Each row is a point. The ring and each string are closed loops that go straight from each point to the next, and from the last back to the first. Before rounding, they use only three directions, however many columns there are. How many times does the string pass through the ring? Passing back the other way cancels.

Ring, 8 rows:
[[ 17 -28  13 -66]
 [ 13  -1  10 -48]
 [ 10  16   7   4]
 [  5   8   6  43]
 [ -8 -13   6  52]
 [-20 -48   7  20]
 [-10 -56  10 -16]
 [ 11 -44  13 -55]]
String:
[[ 33   6  13 -72]
 [ 29   3  12 -31]
 [  4 -11   9 -21]
 [ -2  -5   8 -40]
 [ -1   3   8 -83]
 [  0 -14  10 -79]
 [  2 -25  10 -59]
 [  8 -26  11 -33]
 [ 26 -33  14 -41]
 [ 12 -59  14 -57]
 [-15 -73  11 -54]
 [ -2 -75  13 -52]
 [ 23 -50  15 -39]
 [ 10 -27  11 -20]
 [ -8 -35   9 -39]
 [ -4 -35  10 -72]
 [ 11 -17  12 -95]]
Times through: 1

Ring:
[[ 12   5  29 -33  30   3  11  11  17 -33  13]
 [ 22  17  26 -40  48  -9  17   0  -1 -19 -14]
 [ 24  21   6 -34  56 -18  16 -10 -19   5 -43]
 [ 12  15 -28 -10  47 -17   2 -15 -27  30 -61]
 [ -5  -1 -55  15  23 -10  -5 -13 -23  43 -54]
 [-18 -17 -65  29  -1  -6   2  -7 -16  45 -33]
 [-24 -30 -60  32 -20  -3  14   1  -6  36  -5]
 [-24 -34 -44  25 -26   2  21   9   6  19  18]
 [-16 -26 -11   5 -16   9  17  16  21 -11  35]
 [ -2 -11  16 -16   6  10  11  17  26 -30  32]]
String (22 x 11):
[[-24 -19 -70  37  -4   3 -15  -4  -8  42 -32]
 [-17  -8 -45  23  10  14 -35   3   8  16 -25]
 [-19  -9 -53  27   9  12 -34   0   3  23 -31]
 [-20 -13 -79  37   5  -4 -16 -11 -20  55 -52]
 [ -8 -10 -80  25  12 -28  24 -22 -45  74 -65]
 [  2  -1 -54   7  26 -26  23 -19 -38  54 -59]
 [ 15  22 -49  -3  58 -27   0 -28 -47  56 -94]
 [ 16  26 -18 -15  62  -8 -23 -13 -18  17 -69]
 [  6   9 -10 -11  37  -2  -9  -2  -3   3 -30]
 [ 14   9  -6 -22  38 -17  22  -7 -17  11 -31]
 [  7   4  -7 -14  30  -7   9  -2  -5   4 -21]
 [ 12  17   8 -22  47   5 -21   2   7 -15 -26]
 [ 30  31  27 -46  69 -12   3  -6  -8 -15 -39]
 [ 43  28  22 -59  69 -46  67 -21 -44  14 -49]
 [ 20  10  -5 -28  41 -28  42 -13 -28  19 -35]
 [  7   3 -14 -11  29 -11  13  -4 -11  12 -26]
 [ 10   7 -21 -12  35 -17  16 -10 -21  22 -40]
 [ 13   9 -43  -6  40 -34  32 -24 -46  53 -68]
 [ -2   0 -30   3  24  -4  -5  -4  -9  19 -33]
 [ -5  -3 -33   7  19  -1  -8  -2  -5  18 -29]
 [ -7 -12 -48  12   7 -15  21  -8 -20  38 -29]
 [-22 -30 -95  42 -17 -26  38 -17 -41  81 -42]]
Times through: 0

Ring:
[[-13 -19  -6 -10  -1  -8   9   3  -2   0   9  -1   2   3]
 [-20 -48 -11 -15   1  -6  14   7   6 -18  14  -6 -10   2]
 [-18 -50 -12 -14  -1  -2  13  10   7 -25  15  -5 -17   1]
 [ -8 -30  -9  -8  -4   2   6  11   3 -21  13  -1 -16   2]
 [ 11  16  -2   1  -9   2  -8   8  -7  -1   6   6  -3   6]
 [ 17  38   1   5 -11  -2 -14   4 -13  15   1   9   8   8]
 [ 14  42   2   4  -9  -5 -13   1 -15  22   0   9  15   8]
 [ -1  13  -1  -3  -4  -8   0   0  -9  15   5   4  12   5]]
String (25 x 14):
[[ -6 -19  -7  -8  -4  -2   4   8   0 -12  10   0  -8   4]
 [ -6 -39 -13 -12  -5   0   3  15   6 -28  12  -4 -19   6]
 [  0 -20  -8  -5  -7   6   2  13   2 -23  12   1 -19   2]
 [  3   3  -2   0  -7   5   1   7  -4  -7  10   5  -9   0]
 [  0   4  -2  -1  -5   0   1   4  -5   0   8   4  -2   1]
 [  9  10  -5  -2  -9  -2  -9   8  -6  -1   5   4  -1   8]
 [ 19  29  -3   1 -12  -3 -19   9 -10   7   0   7   4  12]
 [ 26  56   3   9 -14   0 -22   5 -16  19  -1  12  10  10]
 [ 16  47   5   8 -10   1 -11   1 -15  19   2  12  10   4]
 [  2   9  -2  -1  -6  -2  -2   4  -7   4   6   5   2   4]
 [  9  20  -3  -2  -8  -7 -10   4  -9  11   2   5   8  10]
 [ 21  57   2   4 -12 -12 -22   0 -19  35  -5  10  26  15]
 [ 10  34   0   0  -8 -10 -12   1 -14  24  -1   7  18  11]
 [  2  12  -3  -3  -6  -7  -4   3  -8  11   4   4   9   7]
 [ -2   5  -1  -2  -4  -2   3   3  -6   4   8   4   2   1]
 [ -6   8   0  -2  -2  -5   6  -1  -8  13   7   4   9   0]
 [-15 -20  -8 -13   0 -15   7   1  -3   7   7  -3  10   7]
 [-19 -35 -10 -16   1 -13  10   4   1  -3   9  -5   3   6]
 [-22 -41  -9 -15   2  -9  16   4   3  -9  13  -5  -3   1]
 [-14 -22  -5  -7   0  -2  13   3   0  -7  13   0  -5  -2]
 [-11 -24  -7  -9  -2  -4   9   6   0  -9  11  -1  -6   2]
 [-18 -54 -15 -18  -1  -8   9  11   7 -22  12  -8 -12   7]
 [-31 -95 -22 -27   2  -8  19  16  17 -44  17 -15 -26   6]
 [-20 -54 -11 -14   0   1  17  10   8 -28  17  -5 -20  -2]
 [ -5  -8  -3  -4  -4   0   6   5  -3  -5  11   3  -5   0]]
Times through: 3
